Every row gives one point. The window is the flat piece filled in between its corners: a triangle in 3 columns, a solid with four corners in 4, and so on. A path goes straight from each point to the next, and from the last back to the first. After which points does the path pass through the window?

Window (3 x 3)
[[  6  44 -19]
 [-11  36  -2]
 [ 17 -28  22]]
Path:
(1): [-4 37 39]
(2): [ 12 -11   1]
(3): [  5 -19 -12]
(4): [22 17 39]
(5): [15 50 -6]
(6): [ -9  29 -25]
(7): [-13   5 -30]
(8): [-2 53 25]
(9): [-12  50  18]
(10): [ -5  39 -52]
(11): [-20  -1 -21]
(12): [-4 39  5]
(13): [12 14 27]
(14): [-16 -15  -9]
(15): [-20  48 -47]
(16): [  6  60 -11]
Through the window after points: 1, 3, 5, 7, 11

Window (4 x 4)
[[ 18   5  -4 -17]
 [-40 -55   4  34]
 [-36 -15  11  24]
 [ 32   7  19  -3]]
Path:
(1): [ 31 -21 -23  28]
(2): [-44  -5  14  -9]
(3): [-15  -9  20 -13]
(4): [-29 -21 -11  22]
(5): [37 28  5 21]
(6): [ 21  -6  21 -12]
(7): [ 19 -26   9 -54]
(8): [19 38 21 42]
(9): [ 20  -4 -12  35]
(10): [-20 -37  12 -10]
(11): [-59 -60  26   2]
(12): [-15 -40 -10  50]
(13): [17  1  1  6]
(14): [ 30 -12  31 -10]
(15): [ -3 -21  30  -6]
(16): [ -4   7 -18  18]
Through the window after points: 5, 11, 15

Window (6 x 6)
[[  0   3  18  20  -2  -1]
 [  5  21  16   9 -44  21]
 [ -2  -3 -21   4   2  10]
 [ 13  42  26  -1  -7  22]
 [ 14   2   1   7  10 -47]
 [-39  -9 -23 -30  24  -3]]
Path:
(1): [-8 38  8 34 -7 -3]
(2): [-18   2 -11  12  -3 -18]
(3): [ -3 -16  10 -37  18  16]
(4): [ 20  -4   3 -12 -15  25]
(5): [-8 60 27 17  7  2]
(6): [-13  42   7  29   7   3]
(7): [  9 -30  15  -1  -7 -10]
(8): [ 25   9  21  -2 -28  21]
(9): [-27  27  -1  15 -39   9]
(10): [-18  22  -6  18 -16   6]
(11): [ 43   0  27 -11  -9 -26]
(12): [  2 -27   5  -9   4   6]
Through the window after points: 4, 6, 8, 10, 12

Window (8 x 8)
[[ 11 -27 -22   3  -5   4  13 -16]
 [-33  -5 -50   1   5  20   1  17]
 [ -9  12  -9  16  -4  11  32 -20]
 [  8 -46  26   1 -14  35   5 -22]
 [  8 -19   9  22 -23  23 -15  -5]
 [ 26 -44  45  12  37   1   7  28]
 [-13  12  16  15 -23 -31  36   8]
 [ 27  -6 -20 -60  15 -15 -25   9]]
Path:
(1): [  1 -39   2 -13  17 -44   5 -25]
(2): [ -9 -11 -10   3  -2  -3   2 -13]
(3): [ 33 -42  11  11  19  37  34  28]
(4): [ 20 -11  -8  -6  14  15  15  20]
(5): [ 15 -22   2 -35  12 -19 -24  -3]
(6): [  7 -26  -2   1  12   4 -10  -4]
(7): [ 23 -19  25 -23 -40  18  18  33]
(8): [  5 -13 -25  -9   2  30  15  36]
(9): [ -9 -11   6  -5  18 -26 -15 -32]
(10): [ -3 -17   1 -12  14   4  -8  -5]
(11): [  9 -24  -5  -6  -7  10  19   1]
(12): [ -4   9 -23   3 -27  52   1  40]
Through the window after points: 2, 4, 8

Window (9 x 9)
[[-23  19  -9 -23   9 -24  20   6  32]
 [-17   9   4  16 -24 -31  -3  15  35]
 [ 20  37  -3 -16  10   3  15  14  11]
 [  3 -13  -6  10 -16 -32  16  -3   9]
 [-23  -9 -34   5 -34 -15 -20 -15  11]
 [ -5  30  17  10  26 -20  12  -3  -5]
 [-10 -10 -26  16  -2 -40 -17  13  17]
 [ -1  -7   7 -42  14  34 -10   3   3]
 [-15   3  -7 -34  22  60  16  22 -13]]
Path:
(1): [ -8   3  -3  14   2 -23   0  -5  25]
(2): [-16   9 -16 -11 -40 -46 -17  42  14]
(3): [-20  11 -11 -43  -2 -32   4  -4 -10]
(4): [ 0  5 -5 36 16 13 -5 23 35]
(5): [-16   6   2  -8   3  29  19 -14  34]
(6): [-12  17 -16 -35  19 -10  10  37 -12]
(7): [-12  20  -8 -17 -15 -21   0   8   5]
(8): [-20  -3 -17 -10   2  -6   3  -5  26]
Through the window after points: 5, 7

Window (11 x 11)
[[ 26  26   6 -36   0   3 -31  -2  -1 -26  -8]
 [ 20 -10  -2   9   0  -4 -14 -13   9  44  15]
 [-31  -2 -59   8   6   9   9 -34  11  23   0]
 [-17 -22  40 -48  -8   5  11  -2 -12 -25   1]
 [-34  13 -13  44 -34   8 -15 -26  18  40  36]
 [  8  -1   0   7  -5 -23  30  14 -48  22   7]
 [-21  -4  28   8  30  39  29 -29 -34   8   0]
 [ 25  34  20 -17  -8 -50   5 -41  14   6  16]
 [-11   8  11  -5  20 -11  13 -27   1  10  60]
 [-13 -23   6 -22  21 -17 -43   6 -15 -27 -30]
 [  4  16  23 -47  34 -28  -6  30 -22  13 -29]]
Path:
(1): [-29 -12  -9 -31  36   7 -12 -30 -56   9   1]
(2): [  9  13  -8   7 -20  -5   6   0  36  -3  -3]
(3): [  1  -8   6  -3  13   2  22 -10  -4   3   0]
(4): [-13   8  28 -54   6 -13 -28 -16 -46   7  13]
(5): [-10  14  -4  -4  -1  -2 -35 -36 -23  18   2]
(6): [ 19   6  17 -17  -6 -40  48  13  35  -5   0]
(7): [-14   4  19  -1  22  -7  12 -12  -3  -5  16]
(8): [ 26   7  14 -40 -12  -2 -37 -15 -32  30  38]
Through the window after points: 1

Window (11 x 11)
[[-22 -14  14 -16 -33 -31  10   7 -36 -11  42]
 [ 32  -1  -6   4 -31 -14 -22  -2  15 -15 -30]
 [ 13  31 -35  19  24 -15 -43 -12 -13  -6  24]
 [  8 -10  31 -11 -46  -4  -6  37  46  17  32]
 [ 42  -7   8  22   8  18  13 -22 -10 -10  17]
 [ 17  23  41  37  14 -10 -20  15 -10 -14   7]
 [-15  54 -15  -3 -26   6  21  14  32  -3  24]
 [ 13 -51  17  22  10  22 -43  -3 -23  10 -22]
 [ -4  -4  25   3   3   3  20 -21  23  26  13]
 [-24 -38  20  22  21 -20  21  24  -3   5   0]
 [-27  -9 -13 -47   1  -2 -22   7  32  -8  20]]
Path:
(1): [-11  16  37 -47  19 -37   3   3 -34  -3 -33]
(2): [-13 -10 -13   8 -15   5 -21  14  30  -1  29]
(3): [-21   0  60  25 -33 -48  -9   2  50 -33  21]
(4): [ 15  12  -6   1   9  17  -7  15 -10  16  21]
(5): [ -4  31 -13 -20   7  -9  20  54 -11  13   2]
(6): [-16   2  11   5 -36  -4  -5 -26  21 -16  39]
(7): [ 14   6  -2  12   2  -6  -8 -18   7 -25  17]
(8): [17 -1  2  3 -8  8 -6 20 -5 12  3]
Through the window after points: 5

Window (12 x 12)
[[ 18 -11 -31 -21  25  10  -2  -2 -18   1 -21  -3]
 [-22   7  18 -26  41 -24   4  -6   8  -7 -20  -7]
 [ 12 -15   8  -1 -19 -25  25 -22  -1  -6  -2  17]
 [ 28 -22   5 -35  -4  -3  11  18  28   9   9  18]
 [-11  13  -3  11  22 -34  -1   2  13  -1 -10  -4]
 [-20  13  10  -6  15   1 -13  13 -25  -3  -2  13]
 [ -7  -5   3  -8  -4  -5 -22  -4  -1  17 -19   7]
 [ 23  11  -2 -18  12 -14  19  -9 -29  18  -9 -40]
 [ -5 -22  12  -7 -20  15  26  60 -21   4  -5 -26]
 [  0   7  18  10  24  -5  -6 -16   1  -1 -10 -13]
 [-24  18   2 -40 -29  17   0 -31  24 -29   5  41]
 [  0  12  -1  -1  20   2  16 -19 -12  31 -14  -8]]
Path:
(1): [  1 -11   0 -12  16 -13   0  -3  13   0   4   3]
(2): [ 22  31  14  -1  -8  11  23   5 -24  25 -39  -7]
(3): [ 13  18  29 -17  -6  -4   9  22   0   0 -10  -6]
(4): [-11 -23 -11  -2   4  -2  14  24 -11   5  -5 -15]
(5): [-23   0   4 -28   5 -11   3  -7   9  -1  10   4]
(6): [ 25  25   5  -3   3  13   8 -13 -24  -2 -37   2]
(7): [ 31  22   9  -2 -14   0   5  -3 -14 -13 -33 -22]
(8): [-18 -21  -3 -26  24  -8   4   9   1  26  16  11]
(9): [ -6 -37  -1 -16 -12 -11  16  14  -8   8  -4 -23]
(10): [ 15  36   2  -8  23  20   1  18 -21   1 -19   1]
(11): [  8  18   9 -16   6  -4  10   9   2   5 -19   5]
(12): [-14 -10   9 -12  10  -4   3   3  -4  -4  -2  -6]
(13): [ -2 -26 -26 -35  16   7  14  -2  -1  14   8  -9]
(14): [ 16  28  17   2   4  -5 -11  -2 -11 -20 -37  14]
(15): [  1  16  18 -26  -7  16  15 -10  21  -3 -16  27]
(16): [-26 -12 -27   1  -2 -33 -17 -15 -21 -21  20 -15]
Through the window after points: 1, 3, 5, 7, 9, 11, 13, 15
